Each row of a before or after table is a point. One or more steps were done to the points. Then noise was added and the rows were shuffled. The steps act on columns, c1 being the first. Name the steps. A step turns or swaps two columns, mirrors them in a line or flattens them onto one, adds a multiple of one to another, or multiplies or shifts one. Angles are multiples of 10 degrees, from the lower column toward the higher: turns from -170 to 170, lines from 10 to 170 but not 90. Use the fewest steps. Two steps may share a column if one is a turn and the other turns, adds or multiplies; they go together, in the order done. Otherwise the lowest column goes first.
(in the rows, 128 means zero)

Before:
[[130 154]
 [162  82]
 [118 121]
 [104 145]
 [ 94  99]
 [111  82]
 [196 155]
 [113 139]]
After, 8 rows:
[[119 119]
 [190 167]
 [100  93]
 [111 138]
 [170  91]
 [125 155]
 [120  79]
 [101 140]]
Steps: turn c1 and c2 by 10 degrees

Before, 14 rows:
[[ 95 156  98]
 [103 107 103]
 [ 98 130 100]
 [130  93 138]
 [174 120 158]
 [174 167 102]
 [115 170 107]
 [133 152  99]
 [152 175 127]
 [169 157  99]
 [122 160  76]
 [ 74 137 171]
 [103  93 109]
 [ 74 157 131]]
After, 14 rows:
[[ 76 134 168]
 [ 82 120  98]
 [162 108 141]
 [ 87 121 167]
 [164 101 128]
 [129 156 169]
 [170 171 142]
 [159 128 154]
 [157 145 167]
 [135 133 188]
 [ 90 160 154]
 [122 132 166]
 [168 173  96]
 [136 101 102]]
Steps: turn c2 and c3 by 150 degrees; turn c1 and c2 by -160 degrees

Before (12 x 4):
[[ 69 150 102 137]
 [105 191  97 124]
 [113 121 115  80]
 [144 155 117  71]
 [111 146  78 152]
 [119 149 144 123]
 [134  83 141 125]
 [165  96 151  58]
 [166 134 160  78]
 [102 126 116 165]
 [ 79 137  91 173]
 [136 168 100 147]]
After (12 x 4):
[[129 154 117 121]
 [198 173 111 115]
 [175 125 127 181]
 [166 194 104 131]
 [226  93 138 200]
 [137 147 123  82]
 [202 159 117 184]
 [161 130 129  91]
 [226 124 128 179]
 [171 162 116 104]
 [177 141 126 133]
 [189  84 143 132]]
Steps: shift c1 by 60; flatten c2 and c3 onto the line at 160 degrees; multiply c4 by -1

Before:
[[153  80 127 154 124 158 144 179]
 [ 73 103 106 112 127 134  87 180]
 [ 95  93 139 169 134 135  90 129]
 [163 114 126  88 179 170 111 114]
 [ 72 108 121 130 153 100  96 130]
 [ 85 119 107  79  96 118  95 144]
 [120 173 164 170 161 185 147 162]
 [150 105 100 150 133  98 107 105]
 [155 115 127 112 159 192 179  98]
 [132 154 184  80 103 121 149  98]
 [ 93 118 158  72 152 104 172 111]]
After:
[[ 76 152 110  78 163 148 127 113]
 [158 113  83 136 139 114 160 152]
 [144 117 154 159 158 142 137 155]
 [115  98 146 148  86  96 105  97]
 [109 118  86  59 145 135 100 163]
 [155 123  98  95 148 112 176  97]
 [171 105  83 130  99  85 173 109]
 [114 111 156  95  70 163 153 157]
 [ 97 166 112 157  56 131  96 122]
 [121 116 152  93  75 181  79 136]
 [128 103  88 179 117 128 147 135]]
Steps: turn c1 and c3 by 110 degrees; multiply c2 by 0.7; mirror c4 and c7 in the line at 170 degrees; turn c6 and c8 by 60 degrees; turn c5 and c8 by 120 degrees

Before:
[[124 156 156 187 186 124 109 137 136]
 [114 175 105 137 121 109 117 169 157]
 [184 128 158 161 140 110  93  87 123]
 [159 130 141 124 111  83 145 135 142]
 [124 114 117 139  80 142 156 141 170]
 [127 142 163  61  87 109  72 136  37]
 [169 141  91 133 107 176 140 178 160]
 [145 161 174 130 147 162 134 173 109]
 [141 109 131  85  66 145 135 144  97]
 [112 144 124  88 140 113 119 110 105]
 [138 143  85 129 138 106  95 198  62]
 [149 163 116 172 108 130 160  81 115]]
After, 12 rows:
[[140 143 135 124  84 107 144 197  61]
 [142 162 150 131 174 160 187 176 107]
 [123 113  82 134 116 141 208 145 169]
 [149 164 108 169 122 129 209  78 117]
 [170 141 104 131  92 174 190 182 156]
 [114 176 120 137 100 107 165 168 157]
 [181 127 140 159 155 107 146  88 124]
 [117 146 145  87 120 112 167 111 105]
 [128 140  87  63 160 108 122 136  35]
 [129 158 186 186 158 122 161 140 133]
 [143 106  68  87 127 146 183 147  94]
 [161 128 107 127 142  87 194 135 142]]
Steps: swap c3 and c5; shift c7 by 50

Before, 12 rows:
[[141 117 148 113 137 156 162  81 150  93  94  90]
 [ 94 147 145 167  96 197 122  84 156  88 117  95]
 [130 146 153 179  65 151 104 133 116 121  95 116]
 [ 87 106 101 115 106 176 108  89 106 150 116 115]
 [ 94 116 142 161 122 161 151 157 105 159 168 146]
 [ 63 138 132 106 112 127 180  83 183  99  94 130]
 [118 152 102 186 102 190 110 136 119 143  96  84]
 [100  91  98 123 153 106 117 170 161 134 144 164]
 [138 103  84 129 126 186 171 141 114 101 132 148]
 [144  74 100 138  83 121 157 164 150 147 145 133]
 [ 91 107 108 119 158 159 132  86 150 176 139 183]
 [129 170 131 110 149 151 148 131 157 114 173 143]]
After (12 x 12):
[[150 156 121 144 133 108 151 148 155 110 171 140]
 [102 100 137  79  85  78 127 113 180  97  92 127]
 [128 127 194  94  84  95 154 138 166 124  95  97]
 [100  96  86 105  90 154 181 107  94 138 114 103]
 [138 136 111 164 135 146 188 103 113 126  93  77]
 [121 117  30 129 141  84 185 124 142 157 133 129]
 [121 123 187 160  83 137 196  98 177 121 114 101]
 [105  95  51 124  86 122 159 156  99  85 138 171]
 [138 139 184 159 134 150 150  63 128 143  95 124]
 [ 97  94  48 134 168 137 104 155 139 100 147 148]
 [109 107 142 190 155 105 164 123  87 131 170 149]
 [108 103  74 148 164  96 123  82 124 100 147 127]]
Steps: flatten c1 and c2 onto the line at 50 degrees; turn c3 and c12 by 20 degrees; multiply c3 by 2; add 0.7 times c11 to c4; swap c5 and c8; turn c6 and c7 by 90 degrees; mirror c9 and c10 in the line at 150 degrees
